Each wall is flat, endless, passes through zero and stands at right angles to its row. A trip goes straight from one point to another. Which walls does it cross, in order?

Walls:
(1): [-0.51  0.10  0.00]
(2): [-0.79  0.30 -0.04]
(3): [-0.52  0.14  0.01]
Trips:
[ 0.05 -0.30  0.49] to [ 0.49  0.13 -0.06] -> none
[ 0.01 -0.25 -0.16] to [ 0.90 -0.40 -0.16] -> none
[0.49 0.09 0.05] to [ 0.24 -0.56 -0.38] -> none
[-0.55  0.11 -0.12] to [-0.56  0.88  0.14] -> none
[ 0.09  0.01 -0.18] to [ 0.37 -0.09  0.44] -> none
[0.75 0.31 0.19] to [ 0.10 -0.16  0.61] -> none

Walls:
(1): [ 0.05  0.03 -0.61  0.15  0.00 -0.69 -0.31 -0.11]
(2): [-0.18 -0.13  0.28  0.01  0.27 -0.34 -0.24  0.45]
(3): [ 0.30 -0.69 -0.21 -0.22 -0.15 -0.27  0.02 -0.31]
(4): [ 0.53 -0.04  0.28  0.95  0.05  0.17  0.11  0.94]
Trips:
[-0.36 -0.44  0.36 -0.54  0.00 -0.40  0.09 -0.34] to [-0.52 -0.44 -0.32  0.36  0.21 -0.92 -0.49 -0.38] -> 1
[ 0.30  0.08 -0.08 -0.49 -0.16  0.54 -0.02  0.38] to [-0.51 -0.10 -0.48  0.09 -0.39 -0.55 -0.60 -0.13] -> 4, 3, 1, 2
[ 0.67  0.62 -0.41 -0.17 -0.29 -0.32 -0.07 -0.78] to [ 0.24  0.03  0.41  0.18  0.17  0.03  0.02 -0.10] -> 4, 1, 3, 2
[ 0.11  0.07  0.58 -0.21 -0.35 -0.40  0.09 -0.01] to [-0.06  0.42 -0.01  0.16 -0.05  0.43 -0.40  0.15] -> 3, 4, 2
[ 0.26 -0.28  0.31 -0.33 -0.24  0.23  0.24  0.11] to [-0.21 -0.61  0.16 -0.10 -0.17 -0.13  0.74  0.24] -> 2
[ 0.32 -0.31  0.40 -0.26 -0.68 -0.30  0.26  0.22] to [-0.13  0.02 -0.46 -0.72 -0.17 -0.04 -0.44 -0.08] -> 4, 1, 2
[ 0.04 -0.21 -0.27 -0.68 -0.77  0.09 -0.59  0.06] to [ 0.03  0.23  0.18 -0.23 -0.09  0.32  0.59 -0.05] -> 1, 3
[ 0.48  0.35 -0.15 -0.33 -0.05 -0.17 -0.19 -0.97] to [-0.09  0.56 -0.24  0.29  0.20 -0.31 -0.49  0.36] -> 3, 2, 4
[ 0.31  0.19  0.19  0.43  0.61  0.36 -0.03  0.37] to [-0.48  0.10  0.29  0.18 -0.39  0.02  0.01  0.52] -> none

Walls:
(1): [ 0.17 -0.26  0.73  0.27  0.31 -0.45 -0.33 -0.47  0.29  0.20 -0.26 -0.57]
(2): [-0.25  0.18  0.42 -0.15 -0.63 -0.04 -0.24  0.17 -0.08 -0.19  0.61 -0.13]
(3): [ 0.22  0.48 -0.50  0.54  0.67  0.09 -0.02 -0.25 -0.12 -0.48 -0.10  0.12]
(4): [ 0.45 -0.04  0.18 -0.39  0.25 -0.16 -0.92 -0.33 -0.28 -0.21  0.06 -0.43]
(5): [-0.38  0.25  0.14  0.04 -0.04 -0.26  0.05  0.18 -0.13 -0.40 -0.08 -0.44]
Trips:
[ 0.44  0.10 -0.23  0.09  0.26 -0.27 -0.04 -0.05  0.46 -0.24 -0.09 -0.47] to [-0.82  0.20  0.10  0.07  0.28 -0.06  0.46  0.48 -0.01 -0.19 -0.88  1.13] -> 4, 1
[ 0.16 -0.02 -0.89  0.03 -0.36 -0.09 -0.01  0.38  0.03  0.45  0.18 -0.08] to [ 0.13  0.23  0.10  0.30  0.78  0.06 -0.43  0.04 -0.06 -0.01  0.72 -0.13] -> 3, 4, 2, 1
[-0.20 -0.14 -0.34  0.10 -0.03 -0.44  0.08  0.43  0.22 -0.29  0.20 -0.11] to [ 0.73  0.07  0.22 -0.27 -0.10 -0.67  0.38 -0.10  0.26 -0.13  0.23 -0.23] -> 3, 1, 4
[-0.68 -0.16  0.34  0.17  0.07 -0.63 -0.41 -0.54 -0.12  0.30 -0.67 -0.36] to [ 0.03 -0.09 -0.18  0.07  0.17 -0.21  0.59 -0.29  0.42 -0.06  0.54  0.04] -> 4, 3, 5, 1
[ 0.14  0.10 -0.24 -0.56  0.44 -0.36 -0.52  0.17  0.25  0.19 -0.39  0.10] to [ 0.33  0.40 -0.36 -0.19  0.24 -0.41 -0.81 -0.02 -0.49  0.10  0.38  0.00] -> 2, 1
[ 0.54 -0.03 -0.70  0.48  0.14  0.45 -0.41  0.28 -0.20  0.37  0.51  0.10] to [ 0.46 -0.12 -0.20  0.37  0.25  0.17 -0.10 -0.35  0.16  0.12  0.16  0.28] -> 1

Walls:
(1): [-0.11  0.23  0.13 -0.18 -0.01 -0.15 -0.09  0.10 -0.21 -0.08 -0.56  0.10
 -0.15  0.60  0.28 -0.18  0.65  0.09 -0.20 -0.26  0.46  0.20 -0.69 -0.50]
(2): [-0.69 -0.42 -0.21  0.80  0.37  0.53 -0.03  0.20  0.36  0.27  0.05 -0.17
  0.11  0.38  0.59 -0.02  0.08  0.16 -1.09  0.54 -0.16 -0.52  0.20  0.65]
(3): [-0.24  0.11  0.02  0.29  0.10 -0.04  0.75  0.26 -0.68 -0.14  0.18 -0.12
 -0.17 -0.60 -0.29 -0.28  0.37  0.42  0.34  0.04  0.33 -0.48  0.26  0.36]
(4): [-0.30 -0.48 -0.10 -0.45  0.44  0.27 -0.54  0.07  0.59  0.04  0.07  0.39
  0.32 -0.26  0.08  0.21 -0.04 -0.46 -0.63  0.20 -0.39 -0.99 -0.62 -0.26]
(5): [-0.03 -0.71  0.38 -0.33  0.26 -0.03  0.12 -0.17  0.25  0.66 -0.06  0.03
  0.72  0.44 -0.03 -0.18 -0.51 -0.29 -0.02 -0.24  0.47 -0.02  0.40 -0.60]
Trips:
[-0.04 -0.68 -0.28 -0.72 -0.09  0.06  0.23  0.07 -0.08  0.31  0.62 -0.04
  0.10 -0.57 -0.14 -0.44  0.37 -0.76 -0.35  0.33  0.13 -0.25  0.36  0.36] to [ 0.05  0.62  0.26 -0.17  0.62  0.07 -0.10  0.21  0.23  0.04 -0.09 -0.50
  0.27 -0.45  0.21 -0.17 -0.06  0.03  0.40 -0.42  0.33  0.06  0.32  0.44] -> 2, 4
[ 0.62 -0.25 -0.19 -0.56  0.35 -0.12 -0.15 -0.11 -0.42  0.37 -0.06  0.40
 -0.38  0.13 -0.37  0.10 -0.39  0.04 -0.19 -0.42  0.13 -0.07 -0.41 -0.17] to [-0.25  0.31 -0.30  0.10  0.29 -0.29  0.41  0.24 -0.52 -0.25  0.48  0.27
 -0.33  0.47 -0.23  0.13  0.00 -0.19  0.00 -0.51  0.63  0.57  0.26  0.11] -> 4, 3, 5
[-0.26  0.44  0.30 -0.26  0.14 -0.04  0.00 -0.36 -0.77  0.97 -0.22 -0.03
 -0.51 -0.16 -0.48 -0.27 -0.67  0.20 -0.48 -0.52 -0.51 -0.18  0.45  0.28] to [ 0.04  0.03 -0.16  0.75 -0.55 -0.46 -0.80 -0.20  0.62 -0.16 -0.70  0.27
  0.49  0.44 -0.15  0.08  0.13  0.41  0.28  0.15  0.09  0.36  0.45 -0.43] -> 3, 1
[-0.02  0.41 -0.22  0.20  0.25 -0.46  0.22  0.34 -0.55  0.31  0.21  0.15
  0.54 -0.48  0.05  0.32 -0.37 -0.25  0.15 -0.53  0.10 -0.73  0.00  0.18] to [ 0.04 -0.24 -0.31 -0.61 -0.21  0.14 -0.15  0.06 -0.09 -0.26  0.40  0.76
 -0.16 -0.12  0.13 -0.06 -0.30 -0.60  0.07  0.23 -0.48 -0.41  0.04  0.09] -> 5, 3
[ 0.49 -0.15 -0.23 -0.07 -0.08 -0.10  0.09 -0.21  0.17  0.21  0.16 -0.08
 -0.17  0.21  0.82 -0.50 -0.20 -0.16 -0.42 -0.27 -0.53 -0.26  0.07 -0.05] to [-0.01 -0.17 -0.75 -0.18  0.38 -0.11  0.40 -0.14 -0.81  0.32  0.39  0.22
  0.31 -0.39  0.19 -0.27 -0.19 -0.19  0.05 -0.12 -0.10  0.06  0.45  0.34] -> 3, 4
[-0.42  0.49  0.55  0.49 -0.42 -0.20 -0.05  0.45 -0.25 -0.03 -0.07 -0.52
  0.08  0.28  0.21 -0.14 -0.15 -0.45 -0.30  0.13 -0.04  0.01 -0.38 -0.18] to [ 0.24  0.12 -0.16 -0.28 -0.03  0.24  0.54  0.22 -0.28  0.60 -0.43  0.12
 -0.35  0.45 -0.62 -0.13  0.20  0.16  0.29 -0.52 -0.38  0.03  0.13  0.64] -> 3, 2
[-0.24 -0.36  0.06 -0.33  0.05 -0.27  0.04 -0.30 -0.19  0.22 -0.14  0.34
 -0.07  0.30  0.28 -0.26 -0.32 -0.14  0.56 -0.22  0.27 -0.23  0.28  0.45] to [ 0.11 -0.13 -0.01 -0.32  0.03 -0.38 -0.09  0.81 -0.23 -0.24  0.77 -0.34
  0.05 -0.45  0.53 -0.05  0.50 -0.16 -0.04  0.21 -0.17 -0.35 -0.23 -0.09] -> 4, 5, 2
[-0.56  0.87  0.24  0.26  0.21 -0.31 -0.07 -0.23  0.41  0.55  0.19  0.36
  0.20 -0.44  0.06 -0.02 -0.21  0.06 -0.54 -0.14  0.16  0.18  0.65 -0.25] to [-0.37  0.34  0.01 -0.39  0.08  0.65  0.15  0.51  0.05 -0.17 -0.22 -0.20
 -0.09  0.47  0.60  0.32 -0.44  0.30  0.07 -0.26  0.16 -0.06  0.02  0.52] -> 1, 5
